Rows are points. Each copy is the shape, with its points in the same order, stretched, turned, moved and blurred by noise. Say if it was mirrored as well.
(in the rows, 128 means zero)

Shape (7 x 3):
[[121 148 133]
 [149 116 174]
 [190  90 186]
 [122 138 120]
 [129 151 175]
 [166 170 100]
 [176  96 128]]
Copy 1 (7 x 3):
[[117 114 102]
 [ 79 138 146]
 [ 53 187 166]
 [131 122 101]
 [ 73 101 122]
 [107 152  48]
 [110 193 129]]
Copy 1 is: only turned
Copy 2, 7 rows:
[[104 142 122]
 [118 151 162]
 [140 141 186]
 [110 130 119]
 [ 90 158 152]
 [104  84 136]
 [153 110 146]]
Copy 2 is: mirrored
Copy 3 (7 x 3):
[[153 130 115]
 [182 141 185]
 [198 180 231]
 [138 138 117]
 [192 114 145]
 [167 191  83]
 [149 198 181]]
Copy 3 is: mirrored

Shape:
[[175 158 142 151 175  94]
 [194 126  58 106 158 179]
 [ 85 170 138  94  91 141]
 [153 101 156 158 173 119]
 [117  96 170  76 107 139]
 [ 89 169 165  90 164 123]
 [155 130 124  82  99 116]
 [ 87 103  89 157 126 172]
 [167 180 120  65 174 139]
 [173 184 101 132  87 165]
 [186 172  81 136 129 113]
 [146 164  70 132 114  82]]
Copy 1:
[[162 169 177 216 125 155]
 [191  35 179 197 110 123]
 [146 118 119  36 132  76]
 [124 157 149 229  97 133]
 [125 136 133 132 124  32]
 [109 158 179  85 117  96]
 [169 113 137 140 159  68]
 [109  68  86 124  88 126]
 [167 109 227 144 135 100]
 [229 101 131 107 114 126]
 [202 105 148 172 150 153]
 [163 110 116 140 182 149]]
Copy 1 is: only turned
Copy 2 (12 x 6):
[[121 164  93 102 107 154]
 [152 188 165  99 146  33]
 [ 99 116 166 126 110 185]
 [130 141  87 125 156 122]
 [ 75 114 135 158 134 145]
 [ 98 163 138 146 111 212]
 [ 63 138 140 113 105 132]
 [162 120 158 110 196  99]
 [ 98 203 146 121  84 141]
 [147 132 170  93  79  94]
 [121 158 138  61  98 112]
 [ 88 143 146  51 116 153]]
Copy 2 is: only turned
Copy 3, 12 rows:
[[132  70  99  92 157 144]
 [ 75 146 155  93 134 184]
 [ 92 109  93 147 161  72]
 [149 105  92  94 148 148]
 [112 130  67 134 118  99]
 [126  73 100 119 129  49]
 [ 88 112  90 139 135 138]
 [127 161 137 131 186 143]
 [ 81  76 128  96 107  99]
 [ 57 127 106 105 185 152]
 [ 85  98 124 114 170 178]
 [ 99  95 121 152 179 174]]
Copy 3 is: only turned

Shape:
[[122 150 171 130 161 159 156 117  95]
 [127 107 150 131  88 176  95 174 156]
 [133 152 139 125 143 128 112 147 140]
 [126 131 153 141 168 157 101  84 152]
 [162 138 127  97 112 151 104 167 122]
 [115 120 163  75  98  97 131 121  95]
 [167 164  80 110  95 164  93 169  69]
 [107 101 101 125 122 109 187  91 129]
 [122 177 172 152  73 131 173 109  66]
 [163 153 127 138 134 126 177 123  84]
 [179 176 136  79  78 182 133  89 120]
 [ 92 165 130  85 155 151 167 148 115]
 [101 157 128  70  90 164 112 166 158]]
Copy 1 (13 x 9):
[[146 115 118 175 145  48 165  85 133]
 [180 111 219 120 151 122 113  92 118]
 [136  90 135 148 152 101 110 112 134]
 [ 87  97 162 167 162  97 176 110  92]
 [214  78 152 148 112 113 106 118 138]
 [184 142  83 204  87 115  91 115 139]
 [249  72 145  85  74 143 135 127 179]
 [111 150 103 132  84  79 120 145  72]
 [154 148 105 143  75  75 126  37 179]
 [153 110 109 146  82  52 127 117 150]
 [218  28 141 141  56 107 152  51  84]
 [203 108  75 145 151  71 130 115 107]
 [241  79 129 118 149 136  91  89  89]]
Copy 1 is: only turned
Copy 2:
[[132 132 155 147 122 140 129  73  85]
 [137 125 113 149 191 178 110 185 149]
 [121 155 116 113 142 132 108 126 113]
 [139 196 132 181 144 108 147 128  89]
 [138 146 174  83 167 151 101 165 154]
 [165 127 153  89 114 170 149  90 162]
 [ 89 169 218  64 170 152 117 155 176]
 [149  91 116 135 116 119 186 109 166]
 [103 123 147  81  89 185 190  63  94]
 [114 113 178  85  97 130 132  99  99]
 [147 181 195  58 192 152 206 151 110]
 [134 116 108 127 170 134 128  60 136]
 [151 138  94 104 236 171 143 138 169]]
Copy 2 is: mirrored
Copy 3 (13 x 9):
[[135 115 148 118 190 114 128  98 165]
 [ 78  98 171  79 103 125  75 105 124]
 [127 128 157 124 129 140  82  96 117]
 [129  92 168 145 167 169 126 120 155]
 [ 88 139 146  97 135 132  55 129 107]
 [ 48  98 113 133 150 112 129  96  88]
 [132 145 109 115 171  91  38 190  87]
 [152 146 144 144 114 131 203 143 110]
 [125 101 116 167 154  24 137 106 156]
 [151 167 116 137 150  89 126 144 151]
 [ 67 120 170 168 179  92 100 152 145]
 [163 140 185 103 173 135 119  88  97]
 [ 95 114 207 103 136 134  70  84  68]]
Copy 3 is: mirrored
Copy 4, 13 rows:
[[137 141 118  93 122 164 135 114  48]
 [ 78 157 168  89 176  74 129 135 164]
 [137 138 140 113 139 104 142 141  91]
 [121 197  87  86 108 141 113 153  84]
 [128 104 157  83 160  72 137 127 145]
 [ 85  91  99 141 149  63 114 110 128]
 [140  82 205  44 139  65 133 152 124]
 [135 121 108 152  72 129  98 119 151]
 [ 98  84 140 114 171 176  93 137  93]
 [153  75 136  96 121 162 142 117  98]
 [145  96 125  53 157 103  51 125 146]
 [166 147 163 131 129 107 107  88  51]
 [127 166 182 126 175  38  75 102 129]]
Copy 4 is: only turned

Shape:
[[105 111 154 107 170 136 133 180 126 138 121]
 [137 109 143 141 168 167 197 130 122 141 118]
 [162 168  82  87  97  93 116  58 106  83 177]
 [167 141 114 144  92 162 151 151 117 153 142]
 [123  93 139 118 130 126  75 128 124 131  53]
 [141 181 103  59 128  99 125  80  80 117 126]
 [117 174 175 160 162 172 200 141 131 127 145]
 [138  97 128 146 163 105  82 126 109 136  80]
 [160 119 105  84 120 132 102  99 140 105  71]
 [152 176  89 143 103 152 125 138 170 154 137]
 [121  99 154 120 157 175 139 159 120 131 154]
 [142 124 137 127 150 127 189 131 139 168 132]
 [165 168  64  97 143  88 136  87 124  86 131]
 [ 74 103 106 137 156 148 133 133 118 142  93]
 [119  85 142 110 143 121  92 138 142 135  92]
 [ 99 114 121 111  94  84 102 142 123  93  77]
 [110 149 154 146 108 155 161 123 162 158 157]]
Copy 1 (17 x 11):
[[157 139  89 130 205  67 118 145 128 126 149]
 [139  92 152  92 193  91 131 142 158 127 102]
 [156 142 142 101  39 145 144 148  97 174 150]
 [101 100 158 140 140 119 124 145  68 155 102]
 [101 184  98 160 101 168 124 153 149  79 143]
 [117 173 117  78  96 128 177 172 142 162 191]
 [166  88 172 130 201  24 177 123 116 157  98]
 [101 163  85 129 103 142 124 126 152  76 128]
 [119 174 111 131  72 175 118 195 148  93 119]
 [100 137 171 164 110  79 134 154  78 167 100]
 [155  95 117 149 193  89 107 149 125 155 125]
 [138 139 139  87 184  86 109 132 136 157 105]
 [149 146 132  85  63 120 134 161 137 137 129]
 [ 93 136 164 133 156  93 120 139 159 101 150]
 [139 183  98 145 126 146 103 149 146  99 135]
 [143 189 140 152 105 154 119 152  80  81 165]
 [152 136 181 161 166  75 140 103  81 194  97]]
Copy 1 is: only turned
Copy 2 (17 x 11):
[[112 128 138 183 116 108 116  94  83 126 136]
 [142 114 140 156 104  76 134  84 113 148  81]
 [166 207  88 106 113 130 108 202 191 116 118]
 [152 106 132  81 107  99 116 128 114 157 100]
 [160 113  78 181 126 155 129 122  73 144 144]
 [155 191  86 143 107 124  69 172 151 108  97]
 [120 107 153 145 105  84  87  52 153 116  96]
 [184 127 104 188 113 138 130 141  96 132 153]
 [151 156  67 151 115 125 138 137 105 157 135]
 [150 143 117  59  79 129 140 110 120 132 132]
 [109 121 150 141 143  88 127 100  95 143 116]
 [143 122 132 143  79  77 126 112 111 118  89]
 [178 205 105 137  78 126 106 171 175 137 132]
 [141 132 129 156 102 158 146 110  95 144 100]
 [136 123 102 179 114 125 145 127  82 133 153]
 [124 117 100 177  98 175 121 150 115 160 152]
 [107 106 126  96  95 122 132  96 134  99 106]]
Copy 2 is: only turned
Copy 3 (17 x 11):
[[143 114 104 120 128  59 118 169 138 153 142]
 [125 136  57 127 132  80 166 124 131  86 114]
 [129 130 199 124 170 184 147  36 118 159  98]
 [ 81 161 117 114 112 149 173 111 176  94 136]
 [155 134 143  86 195 187 101 169 148 153 102]
 [153 136 175 146 227 135 162  77 141 208  94]
 [109 112  58 189  67  79 197 131 124 118 133]
 [179 128 164 111 166 158 112 158 159 136  98]
 [161 163 137  63 222 198 146 115 106 135  97]
 [ 90 176 150 108 120 168 203 135 151  98 100]
 [112 127 102 135 105  75 114 157 111 108 161]
 [120 157  80 124 132  93 160 109 157 117  92]
 [168 128 165  91 186 147 194  56 118 142  92]
 [102  92 112  94 180  80 129 186 150 112  85]
 [148 136 130  83 165 147  92 170 131 142 107]
 [128  89 124  58 175 181 111 129 177 182  83]
 [ 62 154  97 148  82 131 142 146 135 111  96]]
Copy 3 is: mirrored
Copy 4 (17 x 11):
[[174 154 138  96 118 146  94 138  87 123 100]
 [130 164 133  48 102 179 128 132  82  97 108]
 [135 121  86 249 153 105 233 107 111  90 197]
 [138 124 129  79 148 168 132 110 140  82 176]
 [123  74 114 160 127 169 124 132  97 155  97]
 [186 116  98 219 116 133 210 177 108  65 171]
 [106 205 189  38 137 151 131 153  80  75  94]
 [112 101 117 143 116 175 108 151 117 167 149]
 [160  75 100 192 124 167 197  95  91 136 135]
 [162 152 136 110 184 156 173 117 157 113 161]
 [141 171 139 101 119 179  88 100  79  92 103]
 [167 168 132  52  97 139 148 139 130 104 123]
 [168 116  94 196 145 120 230 131 104 132 218]
 [121 131  70 120 151 167 113 173  83 117  88]
 [149 112 115 150 123 150 121 109 102 153  92]
 [116  57 104 185 179  87 152 134  96 143 124]
 [120 185 145  89 152 125 149 121 138  81  67]]
Copy 4 is: only turned

Shape, 18 rows:
[[ 95 130 104 210 144 100 126  74 105 138  82 100]
 [ 59 166  75 146 121 126 103 109 112 151 121  58]
 [129 161  99 123 109 121 138  79 144 148 122 104]
 [138 185 153 170 114  62 128 125 109 129 169 150]
 [102 110 169  89 191 197 112 135  85  88 115 176]
 [158 116 122 135 157 117 158 171 139 150 115 158]
 [119 143 159 185 113 113 161 152 148 150 148 153]
 [109 104 124 107 168 174 131 130 115  30 112 177]
 [110  77 142 109 147 191 130  67 102  69 170 159]
 [106  93 159 102 163 150 126 121  89 130 150 192]
 [132 114 186 118 155 193 157 139  75  70 142 153]
 [126 153 141 203 145 126  97  91 157 153 138  86]
 [135 158 101 210 176 134 142 147 130 108 147 154]
 [116 126  93 197 163  92 155 118 115 141 136  53]
 [104 108 138 161 120 123 140 164 140 107 116 143]
 [146 117 150 161 157  78  94 179 129 114 132 116]
 [102 129 177  69 179 153 146 125 113  71  94 149]
 [176 130 139 149 105 133 126 166  99 134 110 160]]
Copy 1 (18 x 12):
[[125  47  54  79 123 108 103 166 169 167  96 208]
 [138  55 143  83 169 168  90 220 170 194 142 182]
 [102 140 120  71 162 114  86 174 138 186 118 145]
 [112 142 124 166 147  84  65 129 139 131  76 110]
 [224 143 158 145  19 122 152 163  79  93 168  68]
 [156 150  91 126 150 121 150  95  50 118  75 119]
 [118 116  93 161 152 121 121  88 102 165  77 109]
 [198 172 129 146  20 153 157 144 141 107 190 110]
 [171 166 148 134  25 130 114 154 118 173 228 127]
 [194 159 160 168  76  93 143 146  53 130 143  98]
 [153 142 115 156  29 135 132 166  96  93 174  75]
 [140  61  87  70 120 127  63  89 154 200 101 144]
 [175 113  66 139  84 177 115 106 114 149  71 164]
 [130  56  32  86 177 143  76 148 144 177 121 217]
 [142 108  99 146 123 139 150  98 126 138 134 128]
 [169  96  96 132 131 115 104  59 124  92 119 119]
 [182 169 129 133  87  89 129 169 130 108 177  55]
 [105 125 115 124  92 124 141 119  72  65  78 105]]
Copy 1 is: mirrored
Copy 2, 18 rows:
[[102 176 130 167  68  53  98 128  71 164 117 114]
 [ 98 129 185  94  35  97 137 130  34 149 159 125]
 [156 163 195 156  74 129 107 107  82 109 134 140]
 [ 94 123  98 173 131 172 105  89 139 123 104 179]
 [115 151 136  15 135 116 145 108 227 157 143  70]
 [138 136 122 143 193 103 112 149 122 130 155 160]
 [133 119  59 163 133 165 102 149 104 125 142 138]
 [136 178 156  18 184 145 124 118 183 162  81  98]
 [158 233 119  61 132 176 153  96 177 150  96  55]
 [132 154 107  81 160 137 145  82 167 133 142  73]
 [134 151  95  66 148 174 137 118 227 198 132  85]
 [ 93 194  99 165  35  96 128 175 125 110 131 150]
 [ 71 168  92 115 163 139  69 168 141 133 139 180]
 [ 80 175 130 190 115  79 127 175  62 183 136 140]
 [143 130  84 103 154 130 133 157 100 154 112 121]
 [ 85 148  92 127 164  85 170 162 145 149  99 176]
 [128 133 192  68 135 117 142 103 205 169 105  64]
 [161 124  86 112 158 131 114 120 150 150 146 182]]
Copy 2 is: mirrored
Copy 3 (18 x 12):
[[150  96  60 202 101 120 172 102  63 115  86 118]
 [176 154 132 193 130 133 180 118  76 108 113 153]
 [116 110 104 161 151 134 148 153  65 107 148 151]
 [106  95 108 168 122  97  49  50  46 127 146 143]
 [103 203 147  99 112 128 110 102 155  82  91  76]
 [128  83 115 121 184 187 105  88 139 148  90 115]
 [122  55 149 161 114 160  82  44 114 127 122 143]
 [ 75 188 112 100 129 114 165  82 146  49  72 105]
 [ 55 189 144 112  98  58 173 129 136  70 123  87]
 [ 97 148 159 102 116 116 108  98 123 115  99  75]
 [ 63 180 134 110 109 129 108  76 152  97 133 104]
 [153  97 118 210 112  98  97 107 106 115 131 133]
 [140  96  91 165 151 124 122  22 130  96  95  97]
 [132 102  88 226 168 133 172  86 104 151 100 122]
 [127 103 141 139 117 153 126  63 132 109  80 151]
 [141 127 118 158 156 113  62  70 135 146  80 144]
 [ 55 176 129 140 125 154 107 112 112  77 102 110]
 [141 120 100  82 147 155  80  91 120 142 124 148]]
Copy 3 is: only turned

Shape:
[[116 184 122 136 125 167 129 131 140 122 136 154]
 [170 123 141  85 141 121 108 121 112 132 102 166]
 [ 82 128 142 149 191 161 161 147 172 128 126 164]
 [156  98 201 102 111 144 114  85  84 148 114 108]
 [147  98 148 120 117 149  77 141 119 143  70  83]
 [128 151 154 143 134  92 114  92 131 130  69 105]
 [124  82 137 104 113 129  76  78  93 161 108 120]
 [121 136 201 112 103 128 104 130 123 150 135 134]
 [132 104 147 112 101 147 139 118 138  77 120 124]
 [142 109 182  76 145 128  98  80  92 118  89  90]
 [ 75 163  99 180 189 154 130 143 123  77 164 144]
 [141  99 156 167 122 119 121 109 124 119 122 158]
 [115 140 123 165 190 117 126 187 131  85 173 132]
 [ 71 157 103 140 167 115 130 146 208 101 182 150]
 [178 110 145 107 116 128 141  87 112 176 113  77]
 [ 46 151  96 147 158 111 176 188 126  99 149 158]]
Copy 1 (16 x 12):
[[114 146 127 157 116 124 135 197 129 110 110 123]
 [162 115  80  98  80 137 141 156 125 103 156 164]
 [120  71  81 177 156 128 125 196 133 112 122 129]
 [166 178  79 104 100 124  99  83  90 138 180 139]
 [190 165  68 110 120 182 124 126  53 129 123 140]
 [104 158 101 128 123 184 153 137 117 147 163 177]
 [181 144 117 123 116 160 119 101  80 128 180 161]
 [138 154 111 105 107 133 111 141  85 166 147 115]
 [125 118  92 110 107 117  78 123  90 112 122 149]
 [148 161  79 106  99 174  96 111  83 125 186 153]
 [ 55 131 133 139 178 136 160 211 130  70 121 110]
 [117 135  98 103 138 103 144 132 122 120 143 170]
 [ 65 126 107  97 167 155 175 191 127 101 105  89]
 [ 77  60 160 154 169 173 121 201 152 143 101 105]
 [173 174  81 160  93 166 132  53 116 143 151 136]
 [ 35  60 128 142 131 133 164 190  90 101 126 113]]
Copy 1 is: mirrored
Copy 2, 16 rows:
[[ 98 106 152 119 172 146 115 121 105 138  74 186]
 [ 75 154 121  88 141 140 150 159 112 115 128 141]
 [ 80  98  72 135 131 158 114 139 115 176  67 157]
 [138 149 126  80 115 113 180 127  84 120 119 121]
 [143 206 111  85 101 124 128  83 177 118 103 126]
 [154 146 135  86 108 156  96 126 134 142 136  77]
 [168 169 143 117 101 122 180 158 117 125 104 116]
 [143 137 159 108 181 133 181  99 136 135 101 124]
 [ 56 122 124 129  93 150 182 136 138 111 122 165]
 [113 172 113  98  93 160 159 140  82 109 133  87]
 [ 83  96 112 187 136 136  95 139 105 142  73 138]
 [109 106 121 106 116  90 150 165 164 126 119 122]
 [ 70 120  92 175 170 129 112 115 140 125 127 124]
 [106  83 129 195 165 195 147 150 155 140  92 144]
 [181 157 123  85 112 136 122 117  87 136 154 121]
 [ 68 124 128 200 149 147 131 118 134 195  94 155]]
Copy 2 is: only turned
Copy 3 (16 x 12):
[[ 98 123  99 153 124 106 164 117 128 167 133 165]
 [159 163  90 128 144 146  97  86 175 134 145 108]
 [ 54 113 116 157 114 103 101 159 173 147  50 131]
 [186  93 112 115 110 187  93  55 143 116 120 140]
 [176  94 103  96 160 170 110  91  69 142 134  82]
 [151  87 100  77 110 149 108 107 128 163 172 131]
 [163  91 112 133 138 156  98  95 105  74 168 105]
 [192  98 115 119 134 146 150 100 168 156 121 149]
 [143 141 132 154  90 111 110  64 125 150 131  73]
 [169 109 127 130 112 188  45  83 111 152 145 106]
 [ 73 161 120 198  67  73 110 181 104 149  97 174]
 [158 121  72 133  89 121 125  89 172  94 123 113]
 [126 203 138 154  73  92 122 178 133 155  75 156]
 [ 70 155 163 182  86  81 176 197 158 177 122 116]
 [129 116 142  70 108 184 128  72 124 126 140 148]
 [ 90 180 170 130 108   7 123 187 149 146 108 163]]
Copy 3 is: mirrored
